Each row of a before or after table is a point. One or more steps were done to the points. Then noise was added and the rows were shuffled. The steps act on columns, c1 being the first. What was done? A step turns or swaps two columns, mirrors them in a line or flattens them onto one, adds a multiple of one to another, or multiplies or shifts one. Angles are multiples of 10 degrees, from the lower column toward the higher: turns from -170 to 170, lines from 10 to 170 but not 90. Use the fewest steps. Two steps may share a column if one is a turn and the other turns, adds or multiplies; they go together, in the order done. Otherwise the lowest column goes first.

Before (10 x 3)
[[ 18 -36  -9]
 [-11 -12  -4]
 [-10 -23   8]
 [  1  21  33]
 [  4  -8  17]
 [-24  -8  -4]
 [-32  -5  20]
 [ 13  10 -11]
 [-35 -37 -24]
 [-32   7   6]]
After (10 x 3)
[[-10 -59   9]
 [-26 -20  -5]
 [ 14  26 -11]
 [-12 -30  -3]
 [-35 -95 -23]
 [-30  16   7]
 [  5 -19  16]
 [-31 -12  19]
 [ 19 -91  -9]
 [  3  52  35]]
Steps: multiply c2 by 2.5

Before (10 x 6)
[[-14  19 -42   3  26  10]
 [-10  11 -35 -14  28  48]
 [ -2  -3  15  -3  13 -17]
 [  0  13  24 -10 -55 -21]
 [ 38 -41  17  57   0 -74]
 [ 34  -1 -13  -7  20 -25]
 [-19  31 -58  -6 -10  15]
 [-48  11   3 -20 -22 -18]
 [ 33 -71   8  47 -32 -47]
 [-20  36  10  16 -19  12]]
After (10 x 6)
[[-13  -9  -8   4  24   9]
 [-49   9   6 -23 -22 -14]
 [  0  20  18 -13 -53 -19]
 [ -8 -13  -9  -3  29  51]
 [ 33 -37 -34  38 -32 -52]
 [ 37 -15 -15  43  -2 -82]
 [-18 -12  -8  -4  -9  16]
 [-19  27  21  21 -20   9]
 [ 34  -7  -6 -12  20 -23]
 [ -2   5   4  -6  12 -14]]
Steps: flatten c2 and c3 onto the line at 40 degrees; turn c4 and c6 by -10 degrees

Before (10 x 9)
[[ 18  -6  42  14 -23 -19  12 -20 -10]
 [  2  49 -32  76   9  26  -1  11   8]
 [ 47 -32  35 -10  -9   5   0  -1   9]
 [-27  18  -8  25  21 -24 -16  -4 -15]
 [  6 -24 -18  38 -20  21   7 -15  19]
 [ 34  23 -70  16 -29  39  63 -17 -43]
 [ 22  30  -9   0 -16 -37  14  15  14]
 [ 66  -8  -2  21 -24  22   8 -60  -8]
 [ 19  -6 -13   3 -40  50   6 -32  -7]
 [ 18  13  26  15  30  25  19 -45  29]]
After (10 x 9)
[[ 32 -13 -69  16 -37  39 -31 -17 -69]
 [ 22 -23  -9   0 -26 -37  16  15 -12]
 [ 18  14  42  14 -19 -19  -6 -20 -14]
 [ 48  33  36  -9   3   5   9  -1   3]
 [  1 -50 -32  77  -7  26   8  12   4]
 [ 65  17  -2  23 -20  22  -6 -60 -10]
 [ 18  20 -13   3 -36  49  -4 -32  -7]
 [-28 -23  -8  25  14 -24 -18  -3  13]
 [  7  30 -19  39 -11  21  19 -15  -3]
 [ 17 -23  26  15  23  26  32 -44 -13]]
Steps: mirror c2 and c5 in the line at 100 degrees; turn c7 and c9 by -80 degrees

Before (12 x 12)
[[  -7  -74   -5   45  -17  -15   -5    2  -16   88  -33    6]
 [   9    0   -5   10   -3  -13   -7   34   -7  -31  -28  -10]
 [  32    8    0   13    8    4   27   -6  -18    1  -32   19]
 [  21   -9   -6   35  -28  -18   41    1  -36  -30  -29  -17]
 [  17  -37   -4  -20   31  -36  -15   -5  -26   34   17  -10]
 [   8  -22    8   12  -37   -5  -12   24  -24  -16   33   25]
 [  -5   -5    0 -107  -32  -15    9   13   16    1   -3   15]
 [   0  -41  -11   32  -19    4   12    5   16  -42    2  -16]
 [  28    5   11   -1   -9  -31   28   64   -5  -14   82   26]
 [   0   13  -56   31  -16   -8    0    3   -5  -39   -2   -8]
 [  17  -36  -39   36  -17  -38  -12   -6   15  -33  -28    7]
 [ -11    1  -37   12   26  -31   27   39  -22  -51   14   56]]
After (12 x 12)
[[ -1   5   2 -10  -8 -69  31  17 -11 -14  81  27]
 [  3  -7 -30  13 -28 -12  42 -13 -57 -32 -29 -20]
 [ -1  -1  -2  38  28 -46  26   1 -31 -54  12  56]
 [  2 -36  18  -2  29 -19 -13 -32 -42  35  15  -9]
 [  0  -7 106 -17 -31 -19   9  -4  24   0  -7  14]
 [  3 -24 -11  -9 -33 -20 -10   9 -37 -20  32  28]
 [ -1 -76 -43  14 -19 -14  -6 -12 -28  88 -33   6]
 [  0   9 -13   2   8   6  24  -3 -28   3 -34  22]
 [ -5  16 -19  62 -20  -5   1  -7  -6 -35  -3  -8]
 [  2 -39 -30  18 -19   0  14   4  28 -44   1 -18]
 [ -1   1  -8   6  -2 -34  -9  11  -8 -32 -28 -11]
 [  2 -32 -30  46 -19 -19  -9 -34  20 -35 -25   7]]
Steps: multiply c1 by 0; mirror c3 and c4 in the line at 130 degrees; turn c6 and c8 by 50 degrees; multiply c9 by 1.6

Before (12 x 18)
[[  6  43  25  67   9 -47  36   6  40  31  22   2  -2   2  27  54   7   8]
 [ 34  36 -10  -9  -2  20  16  -2  25  12  57  18  28  -9   0 -14   0  14]
 [ 10 -14  24  28   9  36  51  36  31  19  -8  26  22  49 -18  31   4  20]
 [ 42   2  29  13  20  33  26 -15  46 -40  13   2  13  -5 -10 -21   9  -8]
 [-14  -1   0 -16  21 -14 -16  49 -25  -4  46  28  -4  25  36  21 -40 -26]
 [ 17  -4 -40 -12  30   5  -6 -12  22   1 -15  43  27  21   1  39 -22  17]
 [ 40  53   7  53   7 -35   7 -24  26 -18  39  40 -27   9 -12 -19 -14 -14]
 [ 13   7  -8  26   8 -24  39 -13  29  23  26   8  -8   5 -25  -3 -35  23]
 [ 41 -19 -47 -12 -32 -40  -7  33   4 -40  11 -14  51 -28  22  -5  25 -24]
 [ 61  51  -9  -8  10  16  48  36  32  16  37 -24  -7 -31   7 -20  22   8]
 [  8 -11  -1 -10   2  36  35 -11 -23  26  57  38 -28  34 -14 -18  19 -14]
 [ 31  43   1 -16  33   6  12  15  25 -37  13 -24  31  21   5  -4  16 -12]]
After (12 x 18)
[[ 34  35  -3 -26  45  15  17  -5  24  10 -34 -11  14 -10  -1  25   1  43]
 [ 42   3  32  -3  -4  -1  28 -13  46 -41 -24  -4  -7  -1 -12  42   9 -25]
 [  5  42  54  42  11  12  39   5  39  30 -18  21  24   1  26 -65   7  25]
 [ 11 -14  40   0 -11  45  51  37  33  19  -2  26  12  50 -15  16   5  61]
 [ 16  -5 -26 -29 -31  55  -7 -12  23   5 -12  10  35  21   1 -15 -25  51]
 [ 43 -18 -21 -48  28 -25  -7  34   4 -40  15 -12  48 -27  25 -35  25 -74]
 [ 41  51  22  55  23  18   7 -25  24 -17 -29 -50  13   8 -12 -21 -12 -42]
 [ 29  43   5 -35 -10 -22  11  15  26 -36 -33  12   5  22   4   5  15 -36]
 [ 62  52 -15  -1  21 -25  47  37  35  16 -30   5  -3 -32   4  24  21  26]
 [  9 -10 -16  16  43  33  34 -10 -25  27 -39 -17 -18  34 -15  39  20 -43]
 [-13   0  -9  -5  22  28 -17  51 -23  -5 -44  -4 -10  29  36 -22 -39 -79]
 [ 13   9   4  24  14   1  37 -11  28  25 -22 -18  14   6 -26 -19 -36  70]]
Steps: turn c4 and c13 by 50 degrees; turn c3 and c13 by -40 degrees; turn c5 and c11 by -130 degrees; turn c6 and c16 by 120 degrees; turn c6 and c12 by -120 degrees; multiply c18 by 3
